Each row is a point. To make a cloud, some directions were put in groups of two or more. Within a group, all points are equally far from the middle, so they leave a hole (a ring in 2 directions, a hollow ball in 3). The other directions are filled evenly. Then the cloud was stretched, turned, moved and blurred a little. Count the holes, and give their numbers of directions, smallest first.

Cloud (22 x 3):
array([[ 4.1, -0.5, -4.7],
       [-1.0,  3.3, -4.2],
       [-0.6, -5.8, -1.3],
       [ 0.1, -0.7,  0.3],
       [-2.3,  0.5, -0.8],
       [ 3.7,  5.9, -3.2],
       [ 4.0, -0.5, -1.3],
       [ 3.5, -3.5,  2.4],
       [ 2.7, -2.2, -0.2],
       [-3.5, -2.5,  0.6],
       [ 2.1,  5.0, -1.7],
       [ 5.1,  2.4, -3.5],
       [ 4.1,  1.7, -2.2],
       [-1.0, -1.8,  2.0],
       [-2.5, -6.7, -0.8],
       [ 4.9, -1.9, -5.9],
       [-0.3, -2.5, -6.6],
       [ 0.8, -4.5, -2.6],
       [ 1.0,  1.6, -2.9],
       [ 0.4, -1.2,  2.7],
       [ 3.4, -1.6, -6.1],
       [ 1.1,  1.8, -1.6]])
Holes: 0

Cloud:
array([[ 3.0,  4.2, -1.1,  3.5],
       [-0.8,  0.5, -1.6, -1.9],
       [ 3.0, -3.4, -0.1, -1.1],
       [-4.5, -4.5,  0.0, -0.4],
       [-0.3, -1.4,  5.1,  1.1],
       [-1.7,  2.4,  1.5,  4.2],
       [ 2.2, -2.0,  3.7,  1.4],
       [ 2.2, -5.6,  1.0,  3.1],
       [-0.2,  0.9,  3.1,  7.4],
       [ 3.9,  1.2,  6.7,  4.5],
       [-2.6, -4.1, -0.2,  4.1],
       [-0.6, -5.2,  0.2,  7.0],
       [ 2.2, -1.7,  2.6, -0.4],
       [-1.4,  0.2,  6.6, -0.7],
       [ 2.1, -3.0, -4.4,  3.4],
       [ 0.7,  0.8, -4.0,  1.7],
       [ 2.4,  1.1,  6.1,  4.2],
       [-4.6, -3.7,  1.8, -0.6],
       [ 1.3,  0.6,  6.8,  0.3],
       [-0.5, -5.8,  4.2,  0.1],
       [-1.5,  2.1,  0.3, -4.3],
       [-2.4, -2.7,  2.3, -2.2],
       [ 0.1, -5.2,  1.0, -1.1],
       [ 4.1,  2.5,  1.0,  4.4],
       [ 3.0, -4.3, -1.5,  3.1],
       [-0.8, -0.8,  2.9,  8.8],
       [-2.9, -1.7, -1.0,  1.5],
       [ 0.3, -1.4,  2.3, -2.0],
       [ 3.1, -5.2,  0.3,  2.5],
       [ 3.5, -3.0, -0.6, -1.6],
       [-3.6,  2.0,  2.0,  3.2],
       [-0.1, -3.8, -2.1,  0.2]])
Holes: 0

Cloud (55 x 6):
array([[-4.6,  1.4,  2.8,  0.3,  0.5,  4.9],
       [ 2.0, -0.3,  0.9, -3.1,  5.0, -3.0],
       [ 0.8, -2.0, -5.8, -0.6, -3.9, -4.1],
       [ 2.9, -2.0, -2.9, -4.0, -3.2, -3.7],
       [ 3.0,  0.0,  1.2,  2.5, -4.8, -1.9],
       [-2.9, -0.8, -4.9, -4.4, -1.4,  2.0],
       [-5.3,  1.9, -1.2, -4.1, -2.5,  3.0],
       [-2.2, -4.1, -0.8,  4.4,  1.6, -0.8],
       [ 3.4,  1.7, -4.7, -0.2,  3.7, -3.5],
       [-3.9,  1.1,  0.8, -3.8,  1.1, -5.8],
       [-1.6,  1.2, -4.2,  5.0, -1.6,  3.9],
       [ 0.8,  2.5,  1.6, -5.1,  2.9, -0.1],
       [ 0.7,  4.2, -5.8, -2.9, -4.2, -0.7],
       [ 5.0, -0.4, -1.6, -4.0,  0.5,  0.9],
       [ 3.8, -0.9, -5.0,  2.9,  2.9,  1.0],
       [-5.3,  4.2,  1.2,  1.6, -3.5,  3.1],
       [ 2.1,  3.7,  2.6, -1.2, -3.4, -0.3],
       [-6.0,  3.2, -3.3, -1.2, -5.0,  0.3],
       [-1.0, -0.9, -4.3, -2.2,  1.3,  4.5],
       [-4.9,  4.2, -0.5,  2.1,  1.7, -2.6],
       [-5.9,  4.3,  0.9,  1.1, -3.9,  0.2],
       [ 2.0,  4.8, -1.4,  1.3,  4.1,  4.0],
       [ 0.5, -4.3,  3.3, -0.2,  2.7,  0.1],
       [ 3.4,  4.3, -3.3,  0.6, -4.7,  0.4],
       [ 3.7,  1.0, -4.8,  4.7, -0.1,  0.9],
       [-0.9,  2.4, -3.7,  2.8, -4.6,  4.8],
       [-3.5,  1.6,  3.4, -3.0, -3.7, -3.0],
       [ 4.5, -0.7, -1.9, -4.7, -0.1, -0.5],
       [-0.3,  4.3, -6.5,  2.2,  2.2,  0.0],
       [-0.3, -2.1,  4.2, -3.8,  1.0, -1.1],
       [-1.8, -3.1, -6.6, -1.0,  1.1, -1.6],
       [ 1.8,  3.1,  2.8, -1.2,  3.9,  2.4],
       [-6.1, -2.4,  0.0, -3.8, -3.1, -2.6],
       [ 0.5, -1.9,  0.9, -2.9, -4.1, -5.1],
       [-5.5, -2.1,  0.6, -0.6,  4.3, -2.3],
       [-1.7,  1.0,  2.6,  2.2, -2.8, -4.6],
       [ 3.0,  2.6, -5.2,  0.7,  0.1, -4.2],
       [-6.2, -0.3, -3.4, -1.1, -5.3, -1.5],
       [ 4.2,  4.0, -0.9,  2.3, -3.1,  0.1],
       [-5.0, -2.0,  2.5, -3.0, -0.6,  2.1],
       [-2.7,  3.7,  0.6, -5.5, -0.7, -2.8],
       [-2.1, -4.0, -5.5, -0.5, -1.0, -3.8],
       [ 0.3, -1.0,  0.3,  0.8,  3.1, -6.0],
       [-0.6,  5.7, -3.7,  0.4,  0.9, -3.2],
       [-2.0,  2.6,  0.5, -4.3, -0.5, -5.4],
       [-0.2, -2.0,  3.8,  4.7,  1.0, -0.3],
       [ 1.0, -3.3,  1.4, -4.1,  1.8, -3.9],
       [-1.9, -3.8, -5.8,  0.5,  0.2, -3.1],
       [ 4.6, -0.8, -0.3,  0.4, -4.5,  2.2],
       [ 3.3,  3.7, -0.5,  3.6,  0.3, -1.7],
       [ 0.6, -3.8, -5.7, -2.5,  1.2, -0.9],
       [-2.7,  0.3, -2.1,  2.9, -5.4,  4.1],
       [ 3.0,  2.8, -3.6,  1.5,  1.8,  5.7],
       [ 0.5, -3.5,  1.3,  4.2, -1.8,  2.8],
       [-2.7, -2.4,  0.3,  3.7, -3.7, -3.9]])
Holes: 2 (3, 3)

Cloud (53 x 6):
array([[ 3.2,  2.6, -2.0,  6.8, -3.1, -1.1],
       [ 0.3,  2.2, -1.6,  0.6, -3.8,  4.2],
       [-3.3,  1.2, -2.4,  6.5, -0.8, -2.9],
       [ 1.1, -1.8,  4.2, -0.1, -4.8, -3.5],
       [ 3.6, -2.6,  2.4,  4.2, -2.4, -4.6],
       [ 0.6,  0.3, -3.7,  8.0, -2.9,  1.9],
       [-2.9,  0.8,  2.0, -2.4, -3.5, -2.8],
       [ 5.1,  3.4, -1.4,  3.4, -1.2, -1.3],
       [ 1.4,  0.7,  4.3,  0.9,  4.2,  3.1],
       [ 1.9, -1.6, -5.2,  3.7, -5.8, -1.5],
       [ 1.8,  1.6,  5.3,  5.1,  2.0,  0.4],
       [-4.0,  2.6,  2.6,  0.8, -1.8,  0.6],
       [ 1.5, -2.8, -1.3,  3.1,  4.0, -4.7],
       [ 4.4, -2.4,  0.4, -2.6, -0.5,  3.1],
       [ 1.0,  1.2, -1.9,  2.1,  3.3, -5.6],
       [ 1.0, -0.6,  2.8,  1.7, -6.6,  1.6],
       [ 0.9,  3.4,  4.1, -0.6,  3.8,  1.1],
       [ 4.8,  1.4, -1.6,  5.4,  3.8,  0.5],
       [-1.4, -2.0, -2.7, -3.7, -4.2, -0.6],
       [ 0.7, -3.3, -6.3,  0.7, -3.4, -1.4],
       [-1.5,  0.3, -0.2, -2.1,  3.8,  2.9],
       [ 4.8, -3.1,  4.9,  1.2, -0.4, -0.3],
       [ 3.9, -5.8,  0.8,  3.2,  1.0, -2.5],
       [ 1.6, -4.4,  1.3,  2.8,  2.8, -4.2],
       [-0.7,  0.1, -5.0,  5.6,  2.7,  2.4],
       [ 4.7,  1.7,  3.5, -1.4, -2.2, -0.1],
       [ 2.5, -2.0, -4.8,  6.2, -1.9,  2.7],
       [ 4.5, -1.6, -1.3,  6.8,  3.1,  1.8],
       [ 2.3,  1.8, -3.5,  1.5, -5.8,  0.8],
       [ 0.9,  0.0,  4.3,  1.7,  4.4,  3.1],
       [ 0.8,  1.5, -5.2,  4.9, -2.0,  3.0],
       [ 3.0, -4.2, -1.7,  2.8,  2.6, -4.3],
       [ 3.4, -5.5, -4.0,  4.3, -1.3,  0.1],
       [ 5.0, -3.0, -4.0, -0.8,  0.3, -0.5],
       [-1.0, -2.3,  2.9,  0.1, -5.7, -3.0],
       [ 1.8,  1.1, -4.2,  2.4,  2.9,  3.8],
       [ 5.8, -2.5, -0.2,  5.9,  1.7, -0.2],
       [ 1.8,  0.7, -3.8,  0.9, -2.7,  4.3],
       [ 4.8,  0.2, -1.2,  5.2, -3.0, -3.6],
       [-4.7,  0.3,  1.0, -1.0, -2.4,  0.0],
       [ 1.8,  1.2, -1.5, -1.9,  1.6, -5.2],
       [ 1.4,  0.2, -2.6,  0.5,  4.8, -4.0],
       [ 2.3,  0.0,  3.1, -1.7, -5.8, -1.7],
       [ 2.6,  1.3,  2.2, -0.7,  3.3,  4.1],
       [-3.1,  1.0, -3.0,  5.7, -1.0, -3.6],
       [ 1.1, -4.4, -1.8,  5.6, -5.6, -0.4],
       [ 1.0,  0.9,  0.8, -4.1,  2.6, -3.4],
       [ 1.7,  3.9,  3.0, -0.8,  3.7,  1.4],
       [-2.8, -2.0, -5.2,  4.4,  1.4, -0.9],
       [-2.4, -2.2,  1.6,  3.1, -3.7, -4.4],
       [ 1.5, -6.8,  1.0,  1.0, -2.2,  1.0],
       [ 1.7, -3.2,  0.9, -5.0,  1.4, -1.0],
       [-2.2,  0.2,  0.3, -0.8,  2.1,  4.4]])
Holes: 3 (2, 2, 2)

Cloud:
array([[ 5.2,  0.2,  1.4, -2.6,  5.2, -3.0, -2.1, -1.5],
       [-1.6,  1.9,  4.4, -7.1, -3.0,  4.8,  0.7, -2.6],
       [ 3.8, -2.7, -0.5, -0.2, -0.6, -2.0,  0.6,  2.4],
       [ 0.8, -3.3,  0.5, -4.1, -7.4, -2.7, -0.2,  0.1],
       [ 0.5,  1.9, -3.0,  4.3,  2.4, -4.3, -1.2, -2.3],
       [-0.6,  3.1,  3.7,  1.2, -2.1, -1.6, -1.8,  3.7],
       [-3.1,  1.0,  2.4, -6.3, -2.1,  6.5, -4.4,  0.4],
       [ 0.4,  5.1,  2.6, -1.3, -0.5, -2.5, -3.1, -5.3],
       [-0.2,  5.6, -5.5, -3.7,  1.9, -1.0, -0.9,  0.9],
       [-2.4, -1.0, -2.0, -6.9, -2.9, -1.3, -2.1, -3.4],
       [-0.1, -1.4,  0.6, -1.8,  4.2,  3.3,  0.5,  3.5],
       [ 2.7, -4.6, -0.1, -1.4, -2.4, -2.5, -0.5, -2.6],
       [ 5.5, -2.5,  2.6, -0.8,  2.7, -2.4, -1.6, -2.4],
       [ 2.5,  5.2,  2.6, -0.2,  6.1, -3.7, -1.2, -2.0],
       [ 1.1, -3.6, -0.5, -1.2,  0.8,  0.1, -4.8,  0.0],
       [-1.6,  6.0,  0.3, -3.3, -2.1, -1.1, -0.2,  3.1],
       [-1.7,  1.9,  0.7,  3.3, -1.3, -6.3, -3.1, -2.0],
       [-3.6, -2.5,  1.1, -1.3, -0.8,  1.9, -3.7, -5.5],
       [-3.3,  3.9,  2.2, -4.9,  0.1,  6.3, -2.3,  0.2],
       [ 1.8,  5.4,  2.1,  1.4,  4.8,  3.0,  0.6,  2.2],
       [-3.3,  6.1,  1.1,  1.4,  5.9, -1.7, -0.5, -0.2],
       [-0.1,  5.8,  2.4,  0.6,  5.7, -1.7,  1.3,  5.3],
       [-1.7,  5.9,  3.6,  1.7,  3.8, -4.6,  0.1,  4.2],
       [-0.1, -2.2,  0.5, -6.4, -2.7, -1.2,  0.1,  0.9],
       [-2.3,  1.5,  1.7, -0.5, -4.0, -7.6, -1.0, -2.1],
       [ 4.8, -1.4,  3.5, -2.0, -3.3, -5.3,  4.3,  0.0],
       [-1.7, -3.2,  1.3, -4.5, -1.3,  4.3, -1.8, -0.5],
       [ 0.9,  6.5,  0.1, -0.3,  4.3,  1.0,  0.2,  3.1],
       [-2.7,  3.2, -6.1, -5.6, -2.3,  1.2,  1.5,  0.7],
       [ 0.0,  3.2,  1.7, -3.3,  7.4, -1.7, -4.2, -6.6],
       [ 1.6, -2.5,  1.0,  3.3, -0.5, -3.5, -2.4,  0.7],
       [-0.2, -1.3,  2.5, -3.0, -5.7, -4.8, -2.9, -0.2],
       [-3.5, -1.8,  0.2, -4.5, -4.8,  5.7,  4.3,  2.2],
       [-3.8,  1.2,  1.0, -2.7, -0.9, -1.6,  2.2,  4.4],
       [ 5.7,  0.9,  2.3, -5.6, -0.3, -1.8, -2.5, -0.4],
       [-5.0,  1.5, -3.2, -1.5,  0.8,  0.1, -1.6,  1.8],
       [-5.9,  1.9, -0.4,  5.9,  2.7,  0.3, -0.4,  0.8],
       [-0.8,  7.2,  1.7,  0.6,  3.4, -1.9, -4.0,  0.8],
       [-3.6,  1.8,  0.2,  3.1,  4.5, -2.6, -1.1, -5.0],
       [-5.0,  2.1, -0.2,  5.2,  1.6, -5.4, -0.9,  1.6],
       [ 3.2,  4.4, -1.2, -6.2,  0.5, -2.8,  1.5, -2.8],
       [ 3.0, -0.5,  0.4, -5.6,  2.7,  0.3,  0.3, -0.8],
       [ 2.1, -2.8, -2.2, -1.0,  0.4,  4.4,  1.5,  0.0],
       [-0.8, -1.2, -4.3,  2.6, -1.5, -0.7,  1.4, -0.7],
       [ 5.1, -1.7,  1.9, -8.1, -2.2, -0.7,  1.4, -2.6],
       [-1.6, -2.9, -1.0, -3.5,  1.0, -1.4,  2.3, -0.9],
       [-3.0,  0.2,  4.8,  0.9, -2.5,  0.5, -4.1, -6.3],
       [ 0.6,  2.2,  1.3,  5.6, -0.3, -3.6, -3.5,  1.3],
       [-1.4,  5.3,  2.8,  1.7,  7.5, -2.2, -1.6, -4.1],
       [ 4.1, -1.2, -3.4, -2.2,  1.1, -0.7, -0.7, -2.5],
       [ 3.9, -0.4, -3.5, -7.4, -0.8, -3.0,  0.2,  1.0],
       [ 4.2,  1.3,  1.6,  3.5,  5.8, -3.0, -0.5, -3.5],
       [ 3.1,  2.3,  2.1,  1.4, -0.6,  2.8,  4.8, -4.7],
       [ 1.1, -2.5,  4.3, -5.8, -1.2,  4.6,  0.3, -1.0],
       [-2.8,  0.5,  1.5,  5.9, -1.5,  2.0, -2.3,  2.2],
       [-1.0,  2.4, -0.9, -0.8,  2.9,  3.8,  1.7, -6.2],
       [ 2.8,  5.9,  1.6,  1.6,  3.9, -2.3, -3.2,  0.0],
       [ 0.4,  1.6,  1.8, -7.5,  0.5,  0.8,  3.0, -3.0],
       [ 1.5, -0.4,  0.2,  2.5,  3.4, -2.5, -0.4, -7.5],
       [-3.5, -1.8,  1.4, -3.4, -2.1,  0.5,  1.8,  1.0],
       [ 0.4,  2.2,  1.5,  2.0, -0.2,  0.7, -5.6, -7.1],
       [ 2.6, -3.8,  1.2, -6.4, -6.6, -2.5, -0.9, -1.1],
       [-1.5, -2.0,  0.5,  3.7,  1.2, -5.9, -2.2, -3.3],
       [-1.4,  3.9, -1.3, -5.1,  1.1,  0.3,  1.6,  4.0],
       [ 1.7,  2.0,  1.5, -6.4,  3.6,  1.7, -2.9, -1.4],
       [-0.1,  5.1,  2.6, -1.1,  4.9,  5.1,  0.9, -0.4],
       [ 5.0,  1.9, -1.0, -2.0, -3.2,  5.5,  1.4, -4.1],
       [-2.6,  0.3,  5.1,  0.5, -3.8, -0.8, -1.2, -5.0],
       [ 5.7,  1.5,  2.1, -3.3,  0.9, -0.9,  2.7, -4.5],
       [ 5.5,  0.0, -0.5, -0.8, -0.3,  2.0,  1.8, -1.9],
       [-0.2, -0.1,  5.0, -2.5, -3.5,  2.6,  0.6,  2.3],
       [ 2.6, -1.1, -4.6,  1.6, -0.7, -1.6, -4.3,  2.1]])
Holes: 1 (4)
